Every row gives one point. Each copy is the shape, with its points in the same order, turned, moved and blurred by noise. Some copies are also mirrored. Which?
(in the rows, 128 means zero)

Shape (8 x 2):
[[118 114]
 [ 81 102]
 [152 111]
 [158  83]
 [178 150]
 [ 67 111]
 [130  96]
 [117 117]]
Copy 1, 8 rows:
[[125 115]
 [ 94  91]
 [156 122]
 [172 100]
 [169 169]
 [ 77  95]
 [142 101]
 [122 116]]
Copy 1 is: only turned
Copy 2 (8 x 2):
[[114 125]
 [102  86]
 [106 162]
 [ 78 162]
 [142 191]
 [112  73]
 [ 92 136]
 [113 124]]
Copy 2 is: mirrored
Copy 3:
[[108 128]
 [ 68 116]
 [143 122]
 [149 102]
 [171 164]
 [ 57 127]
 [124 112]
 [106 132]]
Copy 3 is: only turned

Shape, 10 rows:
[[113 142 210 161]
 [ 70 126 146 128]
 [125 140 161 133]
 [ 93  93 100 116]
 [123  35 122 116]
 [109 147  92 159]
 [ 95 151 125 131]
 [119 141 138 123]
 [102 142  88 149]
 [121 148 177 139]]
Copy 1, 10 rows:
[[ 85 177 177 110]
 [ 91 102 172 145]
 [120 144 153 123]
 [114  62 127 136]
 [ 98  58 105  73]
 [116 115 111 179]
 [117 114 153 161]
 [131 124 150 137]
 [116 103 116 177]
 [114 156 165 124]]
Copy 1 is: mirrored
Copy 2, 10 rows:
[[113  67 185 178]
 [ 72  92 132 133]
 [132  88 152 142]
 [ 83 124 123  84]
 [ 94 117 184  46]
 [110 152 109 138]
 [ 97 108 117 140]
 [122  95 126 127]
 [103 151 110 136]
 [123  83 152 154]]
Copy 2 is: mirrored

Shape (12 x 6):
[[111 117  94 165  80 158]
 [108 139 107  82 174  82]
 [129 102 137 129 137 142]
 [139 160  93  80 176  66]
 [ 98  79 176 156 125 111]
 [149 111 151 151 101 112]
 [128  83 134 147 124 127]
 [114 100  85 131  72 154]
 [115 160  84 126 169  93]
 [140 103  98 164 101 182]
 [119 103 172 136 107 151]
 [104 117 182 142 113 138]]
Copy 1, 12 rows:
[[111 138 106 161  78 161]
 [123 157  91  88 172  77]
 [134 109 129 131 130 131]
 [162 186  87  85 169  64]
 [ 88  88 147 156 130  90]
 [138 130 155 152 100  93]
 [131  99 126 153 116 109]
 [112 131 103 123  71 154]
 [134 180  77 133 167  93]
 [147 121 118 164  89 172]
 [107 102 170 140 114 124]
 [ 95 118 171 146 129 113]]
Copy 1 is: only turned
Copy 2 (12 x 6):
[[156  94  69 113 139 165]
 [ 82 147 157 122 123  77]
 [137  88 149 133 120 137]
 [100 172 150 139 110  56]
 [144  46 157 118 167 125]
 [181  79 139 131 135 114]
 [142  60 129 127 124 127]
 [143  96  74  85 116 157]
 [ 97 154 122 161 138  99]
 [152  83  85 139 110 176]
 [158  71 161 113 143 160]
 [166  77 168 109 164 154]]
Copy 2 is: mirrored
Copy 3, 12 rows:
[[181  99 136 179 122 154]
 [101 144  82  88 152 107]
 [110 113 139 133 108 156]
 [107 173  62  92 132 111]
 [ 87  81 173 149 112 109]
 [133 122 155 144  70 119]
 [115  89 134 151  96 145]
 [196  82 124 142 115 156]
 [113 156  69 138 146 124]
 [166  98 133 173 100 191]
 [119 102 181 137 107 147]
 [109 116 191 141 117 126]]
Copy 3 is: mirrored

Shape:
[[157  86 132  93 119 193 147 143 117]
 [102 149 100  91 123 153 144 157 138]
 [148 141 141 190 119  83 115  39 131]
 [114 150 122 125  78 103 118 113 190]
 [139 120 125 159 171 134 108 177  97]
 [151 153  97 188 157 134 126 166 128]
 [155 127 120  96 134 162 146 134 122]
 [128 149  88  52  99 151 147 153 119]
 [174 115  91 175 121 133 125 164 109]
 [ 92 150 128 167  78  54 101  91 138]
 [136 138 121 114 106 183 107 135 123]
 [107 132 133 110 111 167 183 157 111]
 [194 157 148 171 141 123 117 172 105]
 [162 119 119  77 128 134 139 158 152]]
Copy 1 (14 x 9):
[[163  84 128  71 129 191 142 109 104]
 [124 159 100  77 125 165 143 142 124]
 [156 132 150 177 129  58 111  45 134]
 [139 157 138 114  70 108 106 118 172]
 [142  99  98 145 166 130 123 159  80]
 [169 129  93 180 151 138 132 153 106]
 [166 121 110  89 142 158 138 106 109]
 [147 155  91  46 105 159 142 130 105]
 [183  95  87 154 118 135 137 137  89]
 [116 157 138 161  82  46  94 106 134]
 [156 129 126  99 106 176 103 111  93]
 [118 137 136  93 122 170 186 134 106]
 [208 120 132 156 146 122 127 160  80]
 [172 120 113  67 133 140 126 140 142]]
Copy 1 is: only turned
Copy 2 (14 x 9):
[[175  99 123 109 149 199 138 162 138]
 [133 170 100 126 133 156 133 181 156]
 [146 133 156 160 115  91 105  31 131]
 [134 156 150 130  84 104 106 132 190]
 [ 99  95  62 134 132 152 154 122 109]
 [118 125  59 164  96 146 168 104 131]
 [160 138 111 106 140 176 144 138 138]
 [169 179 100  86 130 155 125 193 138]
 [162  91  66 146  94 141 156 119 121]
 [117 143 147 156  92  51  85 104 140]
 [145 133 104 129 116 186 100 146 139]
 [145 145 135 140 138 168 155 185 117]
 [116 106  88 112  73 157 171  95  95]
 [151 130 108  77 129 152 155 153 166]]
Copy 2 is: mirrored

Shape, 16 rows:
[[169 127 148 125 148  97  82  89  98 126 182 114]
 [107 126 143 166 160  98 153 122 161 111 168  89]
 [ 95 158 140 162 163 162  79 144 126 140 144 162]
 [133 146 147 139 178 140 129  79 154 164 116 141]
 [145 105 114 118 123 168  90 105 144 149 146 123]
 [ 98 150 131 173 161 188 133 102 156 181 164 104]
 [129 122  93 165 153  93 119  82  68 158 132 173]
 [ 96  92 140  59 196 144 147 119 119 146 125 151]
 [146 149 155 153 141 105 146 134 165 131 117 114]
 [ 97 141 155 139 134 171 170 116 150  76 138  99]
 [117 143 135  84 127  86 168 123 119 102 166 116]
 [138 148 132 160 152 190 120 149 148 101  89 111]
 [177 155 147 111 180 160 141 146 150 108 158  98]
 [136  61 162 142 113 150 157 127 101 159 107 160]
 [139 137 141  66 129 112  87  99 151  98 189 186]
 [ 70 119 135 163 132 153 166 106  79 163  73 103]]
Copy 1, 16 rows:
[[138 127 158 127 144  95  79  66 111 111 193 111]
 [ 96 115 138 154 151 100 168  91 175 110 167  91]
 [ 94 144 155 184 176 154  88 128 143 149 146 142]
 [133 129 157 142 162 134 115  62 169 166 117 130]
 [136 102 129 130 116 155  62 101 165 134 152 122]
 [113 122 156 170 153 185 125  93 186 186 158  90]
 [125 124  97 168 149 112 105  59  76 176 149 145]
 [ 97  91 123  68 186 147 127  95 156 152 142 178]
 [140 133 163 150 140 102 154 115 161 124 117 108]
 [ 84 130 146 128 127 178 167 105 167  88 131 107]
 [105 153 125  81 122 102 160 103 137 109 173 135]
 [132 130 143 159 159 180 115 133 154 102  86  99]
 [162 141 156 102 181 150 128 119 167  95 157  99]
 [131  48 148 134 117 153 138 113 102 147 125 165]
 [122 165 142 110 124 114  78  83 166  93 192 202]
 [ 73  91 131 134 129 163 155 101  98 186  89  96]]
Copy 1 is: only turned
Copy 2 (16 x 12):
[[163 106 129 111 149  86  88  84  73 156 152 117]
 [ 96 135 131 130 158  71 153 132 127 182 123 108]
 [104 166 130 150 163 149  71 141 109 152 139 161]
 [135 145 144 134 185 138 104  81 167 167 145 126]
 [139 101  97 109 121 148  86 103 142 167 139 139]
 [102 152 125 152 150 172 118 119 145 221 157 111]
 [144 105 115 192 174 111 115  88 112 109 194 147]
 [ 87  96 130  67 208 146 104 117 157 116 172 127]
 [151 150 150 131 156  90 130 133 160 153 111 113]
 [ 83 157 134  98 129 141 172 121 134 146  99 114]
 [122 137 120  72 147  73 154 128 121 115 168 104]
 [129 152 116 136 150 172 120 137 143 139  66 125]
 [163 145 117  71 184 137 133 137 117 172 100 107]
 [135  63 176 134 134 156 135 131 160 114 152 152]
 [136 148 110  44 140  84  85  86 110 134 166 187]
 [ 86 115 151 184 139 171 139 122 162 102 156  76]]
Copy 2 is: mirrored
Copy 3:
[[194 133 146 108 148  74  86 109  75 115 171 120]
 [134 141 153 141 180  99 139 138 159  97 170  86]
 [138 173 131 159 154 144  80 150 121 159 151 178]
 [177 147 143 131 174 112 125 101 145 166 102 145]
 [176 105 121 110 127 152  89 113 126 150 140 122]
 [139 148 139 159 167 167 121 112 150 197 163  99]
 [148 109  95 157 148  65 139 110  73 137 126 159]
 [132  98 126  49 204 140 130 131 119 134 113 169]
 [179 168 156 128 138 106 151 144 155 113 119 112]
 [119 173 152 112 155 174 153 110 148  91 156 115]
 [141 150 129  53 137  91 154 132 129  86 174 128]
 [164 187 127 142 152 189 112 144 125 109  90 119]
 [208 182 137  86 184 163 121 146 131 111 158 106]
 [153  78 167 123 126 154 163 137  96 129 101 154]
 [190 137 134  67 123 101  64  99 144 101 189 190]
 [ 81 136 140 131 143 139 173 114  94 150  79 110]]
Copy 3 is: only turned
Copy 4 (16 x 12):
[[171 155 136 118 153  97  89  55 145 152 151 132]
 [106 131 127 170 158 112 156  93 150 125 144  77]
 [104 142 182 142 148 167  76 132 110 130 154 123]
 [139 100 186 128 140 164 122  76 118 159 126  81]
 [136 115 122 128 111 180  94  88 154 167 143 136]
 [ 95 146 159 174 143 202 126  88 120 179 156  81]
 [153  98 144 147 152 109 107  83  50 168 132 149]
 [ 79  85 167  64 159 150 146  83 136 155 118 146]
 [152 126 158 148 125 130 154 121 145 126 118  78]
 [ 97 141 132 142 128 181 165  79 140  76 135  96]
 [115 140 118  90 119  91 169  85 127 120 151 109]
 [142 132 141 141 144 213 122 135 137  97 101 105]
 [160 150 142  92 168 175 153 112 175 124 152  91]
 [132 103 172 157 109 157 166  95 132 157 101 194]
 [137 106 156  70 103 109  90  78 153 112 203 135]
 [ 85 135 148 164 124 171 158  82  69 154  56 132]]
Copy 4 is: mirrored

Shape, 17 rows:
[[107 117 120  94 117 130 134 142 121  85 127 136]
 [117 136 135 131 118 106  98 106 165 126 108 130]
 [123  75 119 110  63 182  97  89 191 181 105 117]
 [ 75 158 146 105 140 132 114 111 107 109 174 110]
 [171 111 114 123 119 117  67 139 105  70 142 138]
 [ 51 127  57 119 136 134 118 123 144 118 166  39]
 [129 133  78 178  57 122 124  73 122  97  85 151]
 [165 135  94 118 163 101 197 165 115 103 145 185]
 [156  95 111 116 106 127 114 105 135 141  93  98]
 [ 91 141 163 120 130  88 168 102 125  92 168 135]
 [109 144  99 123 107 102 115 103 107 163 132 121]
 [116  82 113 165 132 132 150 175 125 149  61 143]
 [113 128 104 140 126 109 131 166 135 116 122 114]
 [100 137  42 108 175  60 191  94 115 102  84 116]
 [117 124 107 111 129 176 105 142 146 104 121 128]
 [118 137 133 140 156 160 194  65 147 108 147 122]
 [178 160 125 124 116 130 174 117 126  99 107 126]]
Copy 1:
[[112 146 111 104 161 113 138 137 104 109 117 125]
 [110 145 125 149 113 119  92 129 142 126  89 120]
 [109  84 130  97  97 207  92 117 135 137  48  88]
 [ 96 183 167 129 166 120 135  93 115 143 137 115]
 [186 148 123 143 163 105  96 147  72 115 105 114]
 [ 36 152 129 129 181 113 128 107  81 200  81  67]
 [117 130  59 174  71 141 113 107  64 108  99 122]
 [148 124  61 132 164  91 165 169 136 154 169 168]
 [132  94 108 111 110 117  94 125 116 135  97  79]
 [106 155 146 144 141  87 178  95 138 126 127 152]
 [104 140 125 123  98 117 100 111  99 175 130 123]
 [ 77  61  99 137 128 123  95 189 117 110 147 123]
 [ 94 132 116 144 141 100 125 172 106 144 120 113]
 [ 65 129  25 122 143  33 118  96 119 165 136 134]
 [113 146 108 122 174 159 106 147 118 123 109  94]
 [105 119  93 162 157 139 170  67 165 138 135 106]
 [153 138  72 140 114 106 157 137 141 119 145  90]]
Copy 1 is: mirrored
Copy 2 (17 x 12):
[[101 124 124 115 112 130 109 113 130 104  97 139]
 [114 126 129 174 147 141 122 132 187 111 119 125]
 [136  92 136 181  64 176 125  97 207 175 157  99]
 [ 59 141 136 132 152 146 139 107 114  81 139 103]
 [170 124 124 147 142 162  77 110 106  82 114 155]
 [ 82 150  51 125 127 130 113  65 155  91 157  51]
 [131 131  76 219  90 166 155 105 173  81  85 168]
 [124 160 100 116 136  63 140 132 103 135 110 215]
 [165  97 102 152 123 156 135 104 167 137 120 118]
 [ 67 110 143 147 157  91 154 106 122  74 114 143]
 [110 122  86 156 130 159 162 138 151  96 155 129]
 [128 117  77 175 100 113 120 167 133 182  74 124]
 [125 142  97 147 129 103 113 139 133 117 111 115]
 [ 91 135  18 102 174  96 170 108 180 109  81 157]
 [115 162 126 136 108 156  94 100 147 139 111 126]
 [ 76 148 130 166 148 110 178  48 140 145 116 146]
 [154 160 137 143 129 116 179 102 142 111  88 164]]
Copy 2 is: mirrored
Copy 3:
[[123 104 134  96 114 135 144 145 128  72 147 131]
 [128 149 127 111  97 133 139 135 147 138  98 147]
 [ 98  79 118  99  56 199  86  88 178 176 123 145]
 [ 98 173 144  86 119 137 150 127  87 101 157 144]
 [172 109 138 144  86 126 113 179  88 106 134 125]
 [128 166  74  74 116 161 171  77 115 126 182  67]
 [128 138 111 182  36 116 109  83 156  89 106 124]
 [159 115 152 144 172  82 122 152 175  76 171 147]
 [141  93 140 111  94 127 106 104 148 145 107 101]
 [105 168 185  96 108  97 183 126 136  84 148 146]
 [101 146 109 115 104  95 102 103 120 123 132 132]
 [ 76  69 108 162 146 130 126 142 184 113 108  98]
 [118 139 109 116 125 125 134 153 155 103 136  97]
 [153 128  85 128 163  56 174  59 164  67 118 120]
 [135 119 121 113 115 188 125 137 127  96 139 132]
 [120 140 188 131 131 151 160  60 153 107 150 154]
 [159 132 185 131 127 117  96 115 166  73 114 120]]
Copy 3 is: mirrored

Shape, 15 rows:
[[ 96 133 123 151 103  84 113 167 167 183 119 116]
 [188 112 145 189 101 166 139  95 117 143 128 164]
 [ 94 145  95 103 139 161 118 119 108 133 133 138]
 [125 129 126  94 179 173 125 128  84 129  98 131]
 [ 86 133  94 146 171 125 127 110  95 154 131 131]
 [109  95 108 138 178 151 121  92 120  75 111  93]
 [111 127 138  93 179 148 103 103  98 103 166 149]
 [212 124 135 157 109 108 138  86 140 128  97 156]
 [186 125 139 185 113 147 141 149 148 110 113 184]
 [119 127 101 153 127  81 121 190 129 181 156  62]
 [190 128 158 175 103 121 198 112 111  85 104 178]
 [176  76 120 146  90 137 172 116 136 131 123 164]
 [104 123 127 126 119 142  98 114  77 105 118 113]
 [104 109 169 157 124  90 132 173 142 195 122 118]
 [ 90 155 135 136 125 123 137 146 158 181 146  69]]
Copy 1:
[[ 94 102 125 206 120 130 179 142 153 172 135  94]
 [184 103 186 135 128 148 132 149 122 142  71 161]
 [109 110  87 111  81 121 142 101 131 154 125 142]
 [116 120  92  68 132 113 136 123  96 141 136 152]
 [ 87 131  99 134 116 151 134  88 110 157 101 125]
 [110 137 116  91 136 124 110  89 154  83 110 108]
 [125 140 102 109 105 133  75  93 124 138 161 155]
 [204  75 151 165 138 120 122 137  96 125  80 116]
 [153  85 157 168 124 135 121 179 130 107  73 171]
 [ 97 188 103 198 131 112 194 147 121 158 126  82]
 [159  75 194 165 143 108 115 124  74  83  76 172]
 [173  96 162 165 146  87 140 115 141 141  77 173]
 [104 123 148  99  94 103 117 113 118 143 125 106]
 [ 88 125 146 192 165 133 177 153 132 182 153 115]
 [110 143 117 170 109 152 207 111 133 143 165 108]]
Copy 1 is: mirrored
Copy 2, 15 rows:
[[160 158 150 139 103 117 108  97 142  94 116  70]
 [188 145 131 166 135 135 147 210 157 183 128 133]
 [134 133 116 125  94 143 137 102  99 161 149 159]
 [155 112 150 102 119 134 124 130  84 160 138 198]
 [175 109 123 157 121 153 129  84 111 136 150 155]
 [167 100  97 101 116 181 142 126 141 124 106 201]
 [ 99  92 117 142 118 144 135 135 110 135 155 196]
 [182 110 115 114 167 114 148 200 163 170 122 100]
 [180 174  98 144 154 100 122 207 142 148 116 133]
 [189 141 153 124  84 151 112 113 124  51 166  82]
 [197 126  89 149 165  94 180 223 111 149  96 129]
 [194 135 114 137 104  83 172 188 165 155 124 131]
 [148  96 114 130  81 167 120 144  98 149 112 150]
 [171 143 188 164 111 107 114 123 133  80 107  99]
 [145 163 174 130 104 166 154  98 120  87 132  98]]
Copy 2 is: mirrored
Copy 3 (15 x 12):
[[101 186 134 163 134 108  98  73 152 113 106  76]
 [139 130 150 154 106 180 199 113  98 165  87 124]
 [110 141  74 106 138 116 117 122 103 146 130 146]
 [100 115  82 112 151 124 136 156 139 168 106 163]
 [ 99 160  96 103 175 127 136 148 110 116 125 113]
 [132  97 104 141 169 144 139 156 133 138 182 138]
 [103  90 121 100 159 114 113 149  77 142 129 156]
 [160 122 161 166 150 140 186  86 129 196  89 108]
 [171 130 161 179 104 136 181 119 126 140  71 134]
 [128 176 133 108 131 126  72 122 169 105 111  44]
 [160 104 172 146 102 107 242 119 131 162 103 118]
 [148  95 126 147 108 145 191  81 126 145  91  96]
 [100 125  99 144 131 119 131 158  99 169 153 111]
 [ 60 166 156 152 124 118 122 103 164 108  87  72]
 [ 93 184 138 104 118 129  91  90 166 115 140 106]]
Copy 3 is: mirrored

Shape (17 x 12):
[[134 100 127 112  74 108 140 114 112 151 166 113]
 [139 131 213 142 135 172  83 101 111 118 144 133]
 [117 100 101  93  80 167 172  96 111 117  93 129]
 [126 155 107  73 119 140 117 159 116 136 122 149]
 [129 201 231 176 183 140 110  77 148 109 109  74]
 [ 75 122 130 102 106 124 146 132 142 149 141 168]
 [135  89 120  82 129 123 165 145 119 151  75 155]
 [145 136  90 150 141 102 120 150 183 109  60 146]
 [109 114 102 141 126 134 163 140  84 148 149 161]
 [121 113  90 111 167 112 156 155 165  56  74 171]
 [111 132 189 184 148 188  91 113 158 139 136  58]
 [ 80  87 109  94 109 109 106 115 110 133 141  81]
 [125 112 151 125 152 157 127 102 118 158 179  57]
 [137 168 156 172 172 142  79  89 131 107 118 107]
 [139 150  93  93 120 122 140 153 178  87 124 124]
 [112 115  86 102 135 144 141  93 137 151 102 159]
 [108 156 117 135 130 129 138 163 115 107  75 145]]
Copy 1, 17 rows:
[[119 134 121  98  81 101 179  94 127 149 163 113]
 [ 81 155 204 108 141 132 109  83 123 135 104 113]
 [133  95 102  98  83 182 165 107 106 117 133 155]
 [129 151 104  79 123 126 122 166 137 132 144 152]
 [161 167 209 168 192 130  75  68 104  94 114  79]
 [ 97 106 116 125 130 118 151 145 120 140 181 151]
 [149  73 102  95 113 111 150 143 136 130 108 173]
 [153 115  95 164 101 109  86 135 178  72 126 155]
 [ 97 144  92 131 125 113 192 129 121 135 122 157]
 [124  88  87 126 131 117 118 150 156  23 123 173]
 [108 146 174 164 151 156 105  88 144 143 105  39]
 [103 110  81  98  92 106 135 117  88 137 146  75]
 [119 144 120 104 156 127 156  75 123 158 120  48]
 [118 177 149 152 152 124  76  75 124  99 103 104]
 [148 132  96  98 114 132 120 140 170  66 170 125]
 [120 102  72 119 127 140 127 102 128 136 140 171]
 [137 139 118 147 117 129 122 168 121  90 112 157]]
Copy 1 is: mirrored
Copy 2:
[[136  96 119 117  81  89  97 105 108 149 154 113]
 [145 112 219 148 173  94  90  95 106 117 118 132]
 [133 117  71 103 125 113 118  75 126 133  97 176]
 [149 158 123  84 120 136 101 155  96 119 115 146]
 [151 170 230 171 182  97 129  87 163 110  68  47]
 [104 138 139  87 113 128 122 141 144 154 145 153]
 [134  88 112  87 109 166 130 129 115 144  78 152]
 [118 135 107 151 100 185  98 157 160  76  73 116]
 [ 99 124 116 127 111 143 153 120  84 130 155 144]
 [123 118  98 100 122 185 145 152 171  51  86 156]
 [147 126 166 199 212  95  83 111 145 142 118  80]
 [104  91  89  86 135  73  94 132 110 130 126  95]
 [162 104 133 133 170  98 113  90 108 158 148  64]
 [132 150 179 160 172 122  89  99 122  80  96  76]
 [173 149  96 104 107 139 110 148 160  78 116 125]
 [105 140 100  88 130 168  99  94 122 131 114 141]
 [117 157 119 133 120 139 142 155 115 101  73 151]]
Copy 2 is: mirrored
